Each row is a point. The points of each table are mixes of a few directions, plus a little noise. Count the directions of each table, and those that both share. Where both have some left over, give the other angles between the two spaces (their principal angles), to ten degrees, smallest first.

First (4 x 3)
[[10,-32,41],
[-25,74,-95],
[4,-12,15],
[10,-31,38]]
Second (5 x 3)
[[18,3,-76],
[-15,-4,69],
[-2,-33,91],
[11,6,-60],
[-12,29,-25]]
Directions: first 1, second 2, shared 1

First (9 x 6)
[[-21,0,46,15,-6,-53],
[1,0,-1,-1,0,0],
[40,1,-82,-24,11,95],
[-17,-1,34,10,-4,-39],
[23,0,-48,-14,6,54],
[-12,0,25,7,-2,-29],
[-1,0,2,1,0,-3],
[-10,0,21,6,-3,-25],
[-1,0,3,1,0,-3]]
Second (7 x 6)
[[34,14,-12,6,9,15],
[-14,-12,8,-3,-1,-1],
[-39,-18,20,3,8,-17],
[56,-12,38,-6,-16,16],
[3,62,-60,33,35,-20],
[15,-9,-5,-5,6,26],
[-54,-24,11,-28,-41,-18]]
Directions: first 1, second 4, shared 1

First (8 x 11)
[[-13,9,10,-35,-13,-12,-16,-12,-92,16,-2],
[-5,3,-2,-11,-6,0,-10,-3,-23,4,-6],
[-54,-7,-18,-18,15,17,-86,36,30,46,-22],
[-29,-21,39,9,44,-19,-10,37,37,39,49],
[31,3,13,12,-6,-11,51,-19,-13,-25,18],
[49,-1,10,33,-3,-8,77,-20,26,-43,20],
[42,4,13,17,-9,-12,66,-24,-11,-36,17],
[-19,8,-65,-8,-23,45,-71,7,48,-2,-74]]
Second (8 x 11)
[[38,-47,13,46,-81,-11,45,-52,-57,-38,-28],
[-36,45,-13,-44,78,10,-43,50,55,37,27],
[-6,7,-2,-7,13,2,-7,8,9,6,5],
[16,-20,6,20,-35,-5,20,-23,-25,-17,-12],
[-44,55,-15,-54,95,13,-52,61,67,45,33],
[19,-23,6,23,-40,-5,22,-26,-28,-19,-14],
[3,-4,1,3,-6,-1,3,-4,-4,-3,-2],
[11,-14,4,13,-23,-3,13,-15,-16,-11,-8]]
Directions: first 3, second 1, shared 0; angles 40

First (10 x 14)
[[6,-10,1,6,7,2,0,54,60,15,-3,-45,41,42],
[-11,-14,-3,0,7,1,2,12,25,-2,5,-11,6,7],
[58,44,12,8,-18,0,-8,31,-17,30,-23,-19,38,34],
[50,43,11,4,-19,-1,-7,9,-35,22,-20,-2,21,16],
[-28,-9,-7,-9,0,-2,4,-62,-48,-25,12,49,-52,-51],
[5,-10,1,6,8,3,0,57,65,16,-2,-49,43,44],
[-93,-61,-21,-17,22,-2,12,-90,-22,-59,38,64,-90,-84],
[31,18,7,6,-6,2,-4,35,15,21,-12,-27,34,32],
[-19,-6,-5,-6,0,-2,2,-42,-34,-18,8,34,-36,-35],
[2,3,0,0,-2,0,0,-5,-8,0,0,4,-3,-3]]
Second (9 x 14)
[[27,-51,15,17,-37,36,0,-29,2,32,31,35,10,72],
[-5,-25,-18,-35,-57,24,-19,25,-37,-38,41,-37,-46,17],
[-13,12,19,-34,10,-21,16,18,-27,-42,11,-46,10,-45],
[-32,95,15,23,66,-16,-20,-31,57,2,-19,27,1,-24],
[17,-46,6,-2,5,-13,18,-13,-14,41,-8,-3,40,-8],
[24,-68,-9,-7,-31,4,14,6,-30,25,4,-9,15,13],
[-25,60,-22,15,65,-37,-18,-11,36,30,-51,5,5,-59],
[23,9,15,28,-13,11,41,42,4,-60,-12,26,-4,27],
[-16,12,-25,-3,-8,10,-34,-6,7,10,6,1,-32,5]]
Directions: first 2, second 5, shared 0; angles 70, 90

First (9 x 20)
[[29,59,-4,31,11,31,-9,1,-8,-11,62,-13,28,7,25,27,-1,33,-10,32],
[81,62,-29,35,3,54,-38,20,1,8,81,5,-9,-2,-20,47,-28,70,-14,15],
[-47,-55,13,-30,-7,-37,19,-9,4,3,-64,5,-11,-3,-5,-32,12,-44,11,-23],
[48,69,-11,36,10,41,-18,6,-7,-8,77,-10,22,5,17,36,-8,48,-12,32],
[-82,22,45,6,20,-28,50,-35,-20,-40,-8,-39,80,19,94,-24,49,-54,2,45],
[-23,-29,6,-16,-4,-19,9,-4,3,2,-33,3,-8,-2,-5,-16,5,-22,6,-13],
[-33,-76,2,-39,-15,-38,8,0,12,16,-78,18,-39,-9,-36,-33,-1,-39,13,-43],
[35,-1,-18,1,-6,15,-20,13,6,14,11,14,-27,-6,-33,13,-19,25,-2,-13],
[-8,-52,-5,-26,-12,-19,-2,6,11,16,-48,18,-37,-9,-37,-17,-8,-16,7,-34]]
Second (8 x 20)
[[-1,-6,-2,-4,1,-6,2,-3,3,-3,-7,2,3,-4,-1,-2,-2,-7,2,-2],
[-2,-9,-1,-6,0,-10,2,-5,6,-6,-9,1,3,-7,-3,-3,-3,-11,2,-5],
[-4,-84,-14,-46,4,-78,17,-35,41,-45,-84,7,39,-52,-12,-30,-33,-89,10,-38],
[1,39,6,22,-1,35,-7,16,-19,18,37,-2,-17,23,5,13,14,39,-4,17],
[2,38,5,20,-2,34,-7,17,-18,20,38,-4,-17,23,5,14,13,39,-4,17],
[2,52,7,29,-2,49,-10,23,-24,29,54,-6,-26,32,8,20,20,56,-6,24],
[2,64,10,34,-2,58,-12,26,-32,34,63,-6,-29,39,10,23,24,65,-7,28],
[-4,-91,-14,-50,4,-86,18,-39,44,-50,-91,9,41,-55,-14,-33,-36,-95,10,-41]]
Directions: first 2, second 1, shared 0; angles 40

First (9 x 32)
[[12,-16,-7,13,1,-16,-18,37,-14,-2,-3,14,-6,14,25,-16,14,-4,5,17,18,8,-7,-2,9,-29,9,-15,34,9,0,-12],
[32,-41,-18,33,2,-40,-47,95,-36,-5,-7,35,-15,36,64,-40,35,-10,14,43,46,20,-17,-5,24,-74,22,-38,87,23,0,-30],
[0,0,0,0,0,0,0,0,0,0,0,0,0,0,0,0,0,0,0,0,0,0,0,0,0,0,0,0,0,0,0,0],
[-13,17,7,-14,-1,16,19,-38,15,2,3,-15,6,-15,-26,16,-14,4,-5,-18,-19,-8,7,2,-10,30,-9,15,-35,-9,0,12],
[-7,9,4,-8,-1,9,11,-22,8,1,2,-8,3,-8,-15,9,-8,2,-3,-10,-10,-4,4,1,-5,17,-5,9,-20,-5,0,7],
[-10,13,6,-10,-1,13,15,-29,11,2,2,-11,5,-11,-20,12,-11,3,-4,-13,-14,-6,5,1,-7,23,-7,12,-27,-7,0,9],
[9,-11,-5,9,1,-11,-13,26,-10,-1,-2,10,-4,10,18,-11,9,-3,4,12,13,6,-5,-2,7,-21,6,-10,24,6,0,-8],
[-10,13,6,-11,-1,13,15,-30,12,2,2,-11,5,-12,-20,13,-11,3,-4,-14,-15,-6,5,2,-8,24,-7,12,-28,-7,0,10],
[-13,17,7,-14,-1,17,19,-39,15,2,3,-14,6,-15,-26,17,-14,4,-6,-18,-19,-8,7,2,-10,30,-9,16,-36,-9,0,12]]
Second (11 x 32)
[[11,-13,-6,11,1,-13,-16,32,-12,-1,-2,12,-5,12,21,-13,12,-3,5,14,15,6,-5,-2,8,-25,7,-13,29,8,0,-10],
[-5,7,3,-6,-1,7,8,-17,7,1,1,-6,3,-6,-11,7,-6,2,-2,-8,-9,-3,3,1,-4,13,-4,7,-16,-4,-1,5],
[12,-15,-7,12,1,-15,-17,35,-13,-2,-3,12,-5,13,23,-15,13,-3,5,16,17,7,-6,-2,9,-27,8,-14,32,8,0,-11],
[20,-26,-11,21,1,-25,-29,59,-23,-3,-5,22,-10,23,40,-25,22,-6,9,27,29,13,-11,-3,15,-46,14,-23,54,14,-1,-19],
[-11,13,6,-12,0,13,16,-31,12,2,2,-11,5,-12,-22,14,-12,3,-5,-14,-15,-6,5,3,-8,24,-7,12,-29,-8,1,10],
[-13,17,7,-13,-1,16,18,-36,14,2,3,-14,5,-14,-25,16,-13,4,-5,-17,-18,-8,7,2,-9,28,-8,15,-33,-9,0,12],
[4,-6,-2,4,0,-5,-6,12,-5,0,-1,5,-2,4,8,-5,4,-1,2,6,6,3,-2,0,3,-10,3,-5,11,3,0,-3],
[-4,4,2,-4,-1,4,5,-9,4,1,0,-4,1,-5,-6,4,-3,1,-1,-4,-5,-3,1,1,-2,8,-3,3,-9,-2,0,3],
[-24,31,13,-25,-1,31,36,-72,27,4,6,-27,11,-28,-48,30,-26,7,-10,-33,-35,-15,13,4,-19,56,-17,29,-67,-18,0,22],
[-12,17,7,-14,-1,16,20,-39,15,1,3,-15,6,-15,-27,16,-14,4,-6,-17,-19,-8,7,2,-10,31,-9,15,-36,-10,1,12],
[23,-30,-13,24,1,-29,-34,68,-26,-4,-5,26,-11,26,46,-29,25,-7,9,31,32,14,-12,-3,17,-54,16,-27,63,17,-1,-21]]
Directions: first 1, second 1, shared 1

First (10 x 32)
[[-17,6,1,-30,16,-43,-14,-1,6,-10,-16,-15,5,23,32,-9,27,32,6,10,1,-11,-3,-34,8,31,15,-1,-6,-7,19,-14],
[25,-10,6,23,1,62,10,21,24,4,74,16,-1,-4,-38,25,3,-44,18,0,-37,39,2,21,-2,16,-5,35,-8,-31,-6,48],
[-23,0,-8,-46,24,-71,-3,-14,6,4,-34,-22,0,10,30,8,24,26,34,42,-7,-23,-32,-61,11,21,-17,-8,-4,5,26,-31],
[-17,4,3,-10,15,-37,-11,2,-21,-1,-32,-5,13,8,22,11,16,15,2,-10,16,5,-1,-16,17,23,21,-1,-8,-6,2,-6],
[-7,-8,-3,-4,9,-28,14,-9,-18,16,-40,-7,-3,-21,-6,34,-7,-12,30,16,10,-6,-27,-13,17,-21,-31,-12,-5,16,11,-21],
[-6,13,-3,0,-26,-4,-9,-18,-6,-11,-30,-1,-7,4,16,-57,-23,35,-50,-15,27,-38,23,16,-26,-35,10,-27,20,31,-13,-31],
[-27,1,-12,-2,-2,-51,5,-26,-40,18,-55,0,18,-16,23,-9,-16,13,-29,-2,27,-18,-10,-22,-9,-12,0,-23,24,23,-34,-16],
[29,-14,1,22,-7,72,15,15,37,10,95,20,-3,-10,-43,13,-3,-47,13,12,-51,32,0,16,-20,10,-15,33,4,-29,-16,50],
[21,-11,6,29,2,56,9,22,8,5,55,16,2,-11,-35,34,0,-44,14,-11,-23,41,3,29,6,12,-1,28,-11,-28,-9,44],
[18,17,10,18,-31,44,-14,10,5,-34,-20,-2,-23,17,-5,-48,-20,28,-37,-43,34,-24,43,62,-3,-44,22,-23,-8,23,21,-30]]
Second (8 x 32)
[[28,3,6,9,-20,43,7,10,19,-21,-25,-12,-42,-5,-32,-4,-23,0,22,-2,19,-26,6,51,17,-67,-31,-26,-22,31,57,-46],
[-17,7,2,-14,11,-31,-16,1,-7,-5,-4,-3,16,19,29,-10,21,24,-14,-8,3,4,8,-22,1,37,30,8,2,-14,-9,8],
[3,0,1,0,-2,3,0,2,2,-3,-4,-2,-5,0,-2,-1,-2,2,2,-1,3,-4,1,5,3,-6,-3,-3,-3,3,8,-6],
[17,8,8,-2,-12,22,-5,11,15,-27,-31,-14,-33,10,-11,-13,-8,19,13,-9,23,-25,13,37,18,-43,-9,-23,-23,23,55,-44],
[2,-14,-9,15,0,11,21,-10,-7,28,30,15,13,-28,-19,21,-13,-38,1,16,-23,18,-19,-10,-17,1,-22,12,18,-6,-39,31],
[-29,-7,-10,-4,21,-41,0,-15,-23,33,37,18,49,-5,26,13,18,-14,-23,9,-28,33,-13,-57,-24,71,25,32,30,-34,-74,60],
[18,13,12,-6,-14,21,-12,16,19,-38,-42,-21,-40,19,-7,-20,-4,31,15,-15,32,-31,20,43,25,-47,-4,-28,-30,26,71,-58],
[-21,-10,-10,2,16,-29,6,-14,-19,34,38,18,42,-12,15,15,11,-22,-17,11,-28,30,-16,-47,-24,55,14,29,28,-28,-68,55]]
Directions: first 5, second 2, shared 2

First (11 x 32)
[[-5,-5,9,-5,-4,5,0,-5,-9,-10,0,10,9,-5,3,7,8,-2,10,5,-3,4,-7,0,4,-3,1,-9,-4,-13,5,-5],
[-14,-10,25,-12,-10,15,1,-13,-17,-25,0,25,20,-9,7,17,18,-2,26,7,-8,11,-13,-1,12,-8,2,-21,-8,-31,14,-12],
[1,17,-74,-18,-14,-50,6,-8,14,70,20,-4,-33,2,-20,-69,-34,13,-55,-17,14,-50,0,-6,-1,37,-17,-3,-6,34,-60,-9],
[36,-1,57,61,49,41,-14,55,24,-51,-33,-60,-2,21,15,63,7,-13,21,7,-6,54,38,14,-28,-39,22,62,35,27,63,47],
[10,14,-55,-1,-2,-34,3,2,18,53,12,-17,-29,7,-17,-47,-31,9,-45,-14,12,-34,9,-4,-7,25,-10,10,1,36,-41,3],
[-5,19,-87,-28,-22,-58,8,-18,9,82,28,7,-34,-1,-22,-82,-38,16,-60,-19,17,-61,-6,-10,4,45,-22,-13,-13,32,-74,-17],
[-44,0,-63,-74,-58,-46,18,-64,-32,58,36,73,5,-25,-16,-74,-6,15,-21,-6,6,-61,-47,-17,35,46,-26,-74,-43,-36,-72,-58],
[9,1,14,15,12,10,-3,13,5,-12,-9,-15,0,5,4,15,1,-3,4,2,0,14,10,4,-8,-8,5,17,8,7,17,12],
[10,-14,74,31,25,51,-10,22,-3,-70,-26,-14,25,5,20,73,29,-14,49,14,-15,56,10,10,-7,-40,20,20,16,-19,66,21],
[-3,-12,38,4,3,26,-3,-1,-11,-39,-8,9,21,-5,11,36,20,-5,31,9,-10,25,-5,3,4,-16,8,-6,-1,-26,29,-2],
[8,-10,62,28,22,43,-8,21,-2,-57,-21,-12,19,3,17,61,24,-12,38,11,-10,44,9,8,-7,-34,16,18,13,-13,54,17]]
Second (9 x 32)
[[-18,-16,55,-27,-6,26,2,-42,-27,-16,-6,19,-6,-10,-6,13,24,8,24,27,10,0,1,17,20,-38,-4,24,-14,-28,14,-24],
[-20,-9,20,39,45,-17,13,28,32,-23,9,8,51,-34,15,-8,24,-8,-1,2,-89,-7,-16,15,3,27,-16,-95,15,-43,24,18],
[29,3,17,10,-23,47,-22,23,-22,-52,-24,-12,7,33,19,77,0,-19,47,-8,46,65,7,-22,-18,-28,39,53,5,16,35,13],
[15,19,-77,0,-29,-24,-7,24,4,22,10,0,3,18,6,-10,-30,-10,-15,-34,21,2,-13,-34,-15,41,12,-18,0,28,-31,6],
[31,15,-19,41,46,-21,-1,36,46,40,-6,-67,-47,16,-17,-29,-30,9,-54,-5,2,-19,43,19,-24,-2,-8,59,29,65,-7,36],
[3,15,-93,-35,-91,-7,-13,9,-40,-10,15,56,41,21,27,25,-20,-25,33,-47,43,31,-53,-71,-7,54,33,-59,-27,-7,-35,-20],
[-20,-12,33,-37,-26,22,1,-42,-37,-17,-1,35,6,-8,-2,15,20,4,31,17,17,6,-14,1,20,-23,1,3,-21,-34,5,-30],
[-29,-12,36,-16,32,-20,20,-44,10,38,10,4,-25,-32,-28,-59,15,26,-34,32,-30,-57,11,42,26,-14,-38,-1,-5,-19,-15,-19],
[7,0,28,28,52,-8,5,9,33,19,-6,-43,-29,-5,-17,-23,-1,14,-34,16,-21,-21,33,34,-5,-18,-17,34,20,22,9,21]]
Directions: first 2, second 4, shared 2

First (10 x 32)
[[2,0,2,0,-4,6,2,-8,8,1,1,-6,2,5,-14,1,1,-10,9,-6,3,5,0,5,5,-8,-3,-6,0,2,5,0],
[-9,9,-5,-23,6,-24,-1,-15,-17,9,15,5,-18,9,-26,-42,34,-11,15,-21,27,2,6,-18,32,-27,15,4,14,-4,-42,-5],
[5,-9,16,11,3,8,-20,0,-7,-23,3,4,-24,21,-26,1,-3,-14,5,9,-29,17,-31,12,-9,-21,16,6,12,-4,11,-3],
[-16,-9,40,-42,-26,-48,-35,-31,-54,-32,-37,-18,-37,4,44,12,51,38,47,-15,10,1,-17,-78,60,-16,-14,17,23,2,-2,-11],
[6,-2,-9,19,3,19,9,16,18,4,0,3,18,-9,9,16,-27,1,-21,14,-13,-5,4,23,-28,21,-6,-4,-13,1,17,5],
[0,-4,-5,13,9,0,-1,30,-7,-7,-8,11,5,-16,46,20,-25,28,-32,28,-24,-12,-2,3,-33,36,-3,11,-8,-3,13,3],
[8,21,-18,-14,-28,30,49,-55,69,58,11,-37,57,-1,-74,-16,18,-57,50,-66,77,5,56,18,52,-32,-33,-50,-21,17,-5,7],
[6,-8,2,22,9,13,-7,24,0,-15,-2,10,-2,-2,17,20,-29,10,-25,27,-35,0,-16,18,-37,19,5,7,-3,-3,21,2],
[2,0,6,-1,12,0,-16,-13,-10,-11,27,10,-37,35,-72,-41,20,-39,15,-9,-8,23,-27,15,11,-52,35,5,22,-8,-24,-6],
[-3,3,-28,14,17,-4,21,53,-1,14,-10,18,34,-47,95,26,-42,55,-63,38,-11,-37,28,2,-53,80,-15,11,-25,-3,6,8]]
Second (8 x 32)
[[-8,27,-3,5,1,12,20,-3,6,4,7,-7,-17,32,13,24,-29,24,-14,10,-14,-37,-13,7,-16,10,-18,50,-18,6,-5,10],
[-2,26,11,7,13,-21,3,-16,18,-32,-11,-38,-15,15,20,18,-25,-7,4,-3,21,-25,-24,-4,-4,-7,-11,44,-22,11,3,12],
[0,-19,-42,-3,-25,16,3,58,-26,38,42,77,14,-15,-29,-28,66,23,-21,-8,-54,25,69,2,9,6,66,-47,24,-33,-11,-52],
[1,-15,14,-23,3,-11,-25,-62,7,-17,-24,-34,18,-26,-57,-17,23,-41,24,-53,45,43,-24,42,-8,-73,-69,-27,25,-9,27,15],
[20,-26,18,3,-11,30,-8,17,-27,18,-11,12,4,10,2,-6,5,-3,2,40,-20,-1,-19,-17,13,44,21,-46,12,1,-5,22],
[-16,13,-13,10,5,-28,26,20,30,7,2,26,3,-2,-16,24,-5,6,-14,20,0,-3,41,2,-17,-13,35,7,-1,-17,-15,-51],
[7,-39,9,-5,-1,36,-16,-1,-26,32,-1,11,8,-31,45,-30,-26,8,14,13,-2,19,-7,-29,19,50,-17,-33,3,34,-2,35],
[0,33,5,7,15,-32,-4,-14,19,-50,-5,-45,-17,16,20,13,-9,-12,6,-20,23,-24,-23,-3,2,-18,-6,51,-24,8,6,8]]
Directions: first 4, second 6, shared 0; angles 40, 60, 60, 60
